Each row is a point. To make a cloud, some directions were put in groups of two or more. Within a group, all points are equally far from the middle, so they leave a hole (a ring in 2 directions, a hollow ball in 3). The other directions are filled evenly. Then the cloud was stretched, turned, moved and blurred a little. Count the holes, and give their numbers of directions, smallest first.

Cloud:
17; -3
16; -30
-60; 29
31; 7
-43; 40
32; -34
-44; 42
-35; 19
44; -30
-5; -12
-30; -19
-1; -20
3; -20
Holes: 0

Cloud (29 x 4):
-21; -23; 43; -10
9; 10; -15; 7
-60; -13; -20; -20
7; 6; 20; 28
-6; -33; 17; 16
22; 28; -30; -52
-39; -2; -2; -49
54; 4; 11; -20
23; 25; -5; -17
-59; -8; -19; -6
-31; -24; 46; 17
-15; -27; -29; -29
28; 37; -31; -14
2; 8; 12; 28
-40; 4; 19; 40
2; -21; -31; 11
12; -9; 8; -51
15; -28; 3; -3
-24; 3; -4; -28
-24; -13; 60; 6
-15; 3; -17; -45
-19; -6; -39; -23
21; 3; -6; 0
-24; -15; 51; 7
17; -18; -49; -49
2; -39; 27; -14
-43; 9; -18; -31
-11; 11; 18; -52
-3; 9; 18; 22
Holes: 0

Cloud:
6; -6; -19; -17; -1; -30
-8; 26; -1; 30; -42; -11
0; 24; -28; 7; 28; 30
5; -28; 31; -3; -15; 15
9; -1; 23; -28; 8; -36
19; 41; -26; -30; -16; 13
-13; -10; 10; 19; -42; -27
-20; 29; -17; 23; -7; 41
21; -24; -31; 5; 2; 9
-8; -36; 6; -2; -5; -40
-7; 53; -19; 12; 14; 6
31; -18; 12; -31; 13; -1
6; -6; 43; 4; -4; -2
-6; 10; 24; 3; 9; -47
25; -11; -31; -3; 34; 16
8; 28; -3; -26; 51; -9
19; 60; 3; -12; -3; 13
9; -11; 22; 21; -22; 2
-16; -18; 11; 36; 22; 18
10; 41; 20; 17; 19; -5
6; 28; 30; -24; 23; 7
19; -26; -1; 13; -38; 15
20; -19; 24; -9; -21; -7
6; 2; -13; 37; 48; 15
1; 15; 25; -34; 5; -2
-11; 19; 18; 17; 29; -44
28; 20; 1; 9; 11; 52
-29; -3; 40; 32; 6; -4
23; 38; 17; -8; -3; 34
30; 23; 18; -18; -36; 17
-13; 23; 4; 28; 3; 37
-10; 19; -5; 3; 2; 46
-32; 13; -26; -3; -16; -19
-6; -6; 17; -28; -33; -22
-28; 31; 13; 8; -10; -31
10; -25; 16; 13; -16; -18
-18; -18; 9; -25; -2; 17
4; 29; -21; -8; 13; 37
-8; 29; -18; 30; 42; 0
-26; 24; 33; 5; -8; 24
34; 16; 14; -21; -8; 34
-17; -14; 9; 34; 21; -38
-5; 14; -3; -24; 13; 22
-44; 24; 15; 16; 4; 25
18; -7; -21; -10; -15; -28
23; -18; -17; 1; -26; -19
32; -15; 4; 8; -5; 36
-13; -41; 13; -11; 10; 14
19; 14; -44; -18; -15; 27
23; -4; 3; -10; 38; 37
Holes: 1 (4)

Cloud (77 x 8):
13; -33; -2; 6; 14; -5; 21; -11
-30; 49; 26; -6; 4; -9; 28; -14
-37; 15; 37; 5; -3; 8; 32; -1
-14; 8; -40; -14; 1; -32; 27; -11
-25; -2; 20; -21; -18; 38; 4; 4
-16; 21; -3; -23; -18; -38; -4; -35
27; 4; -20; -35; 1; -11; -14; -14
-3; 10; -26; 0; 27; 22; -7; -9
-4; -11; -13; -10; -14; 42; 14; 13
-40; 22; -11; -29; -2; -1; -3; -32
-33; 35; 30; -6; 14; -22; 25; 23
10; -17; -27; 10; -18; -5; 1; 3
-60; 17; 14; 7; 15; -25; 27; 22
-30; 6; 19; -6; -20; 9; 11; -50
-41; -1; 9; 4; 31; 6; 1; -24
-48; 23; -8; 13; 28; -53; 19; -11
-16; -7; -32; 0; 33; -18; 17; -5
13; 4; -2; -29; -25; 14; 26; -44
-16; -9; -20; 8; 25; -16; 30; 24
-29; 23; -11; 12; 29; -46; -4; -1
5; 34; 8; -41; 0; 20; -17; -7
12; -5; -4; 25; -29; 13; 22; -8
-22; 43; -17; -23; -23; -15; 13; 14
36; -19; 7; -19; -19; -12; 27; -19
-29; 17; -6; -20; -7; -6; -21; -41
10; 8; 33; -13; -6; 20; -27; -37
-27; 8; 17; 28; 5; 9; 37; -2
11; 7; 26; -29; -19; -33; 21; -27
10; -8; -14; -41; 13; 19; -14; -11
-52; 18; -2; 1; 17; -28; 15; -38
-7; 35; 23; 10; -33; -22; 7; -14
-27; 8; -4; -17; -27; 4; -14; 16
-9; -3; 6; -25; -7; 29; 13; 30
-51; 26; -17; -13; -24; -27; 17; 8
-51; 8; 14; -3; 13; -43; 35; -23
12; 27; 21; 0; -9; 11; -27; -37
-8; 33; 28; -3; 9; -19; 18; -47
5; 39; -29; -13; 8; 13; 8; 7
11; 18; -10; -12; 16; -8; 24; 36
1; 31; 9; -24; -29; 11; -19; 7
17; -5; -15; 9; -26; 36; 1; -10
-16; 27; 28; -18; 27; 15; -13; -6
-11; -10; 24; 15; -18; -32; 13; -36
38; 9; -9; 4; -3; -22; 6; -48
-53; 22; 2; 32; 0; -25; 43; 3
14; -5; 0; -37; -23; 38; -21; -29
0; 44; -13; 17; -1; -9; 34; -10
-17; 23; -3; -33; 10; -30; -15; -15
-22; 23; -6; 23; -25; -14; -18; -4
-51; 5; -8; -10; -9; -33; 6; -24
13; 14; 31; -39; 0; 30; 20; -4
-13; 19; 10; 30; -20; -43; 31; -19
8; 15; 31; -9; -8; -31; 3; -51
-49; 27; 0; 28; 7; -47; 43; 2
-19; -11; -1; 9; 16; -11; -20; -28
24; -9; -7; -2; -22; 26; 6; 14
-1; 38; 0; 4; 38; -17; 4; -26
23; 21; -26; -27; 4; -8; 3; -30
1; 37; 10; -29; -8; 7; 39; 6
-1; -8; -42; 0; -16; -22; 9; -17
-16; -11; -29; 16; 2; -26; 29; -33
24; 1; -14; -9; -12; -4; 28; -50
11; 3; -19; -9; -49; -4; 17; -4
-51; 14; 11; 0; -30; 13; 19; -14
-35; 13; -23; 22; 9; 12; 14; -25
23; -11; 1; 9; -14; 34; 14; -33
13; 21; -2; 15; -2; -47; -8; -33
45; 1; -7; -11; -14; 7; 8; -48
-21; 3; 8; 24; -29; -6; -8; -7
10; 15; -18; -20; 14; -18; 13; 30
-43; 2; 7; -18; -20; 28; 9; -27
-39; 40; 6; 8; -18; -48; 25; -8
-6; 30; 6; -39; 5; -1; 31; -26
-28; 4; -7; -30; 6; -19; -6; 14
-7; 19; 21; 14; 8; -54; 31; -31
-11; 35; 28; 3; 14; -13; 23; -40
-3; 6; 34; -22; 29; -5; -14; -21
Holes: 3 (2, 2, 4)
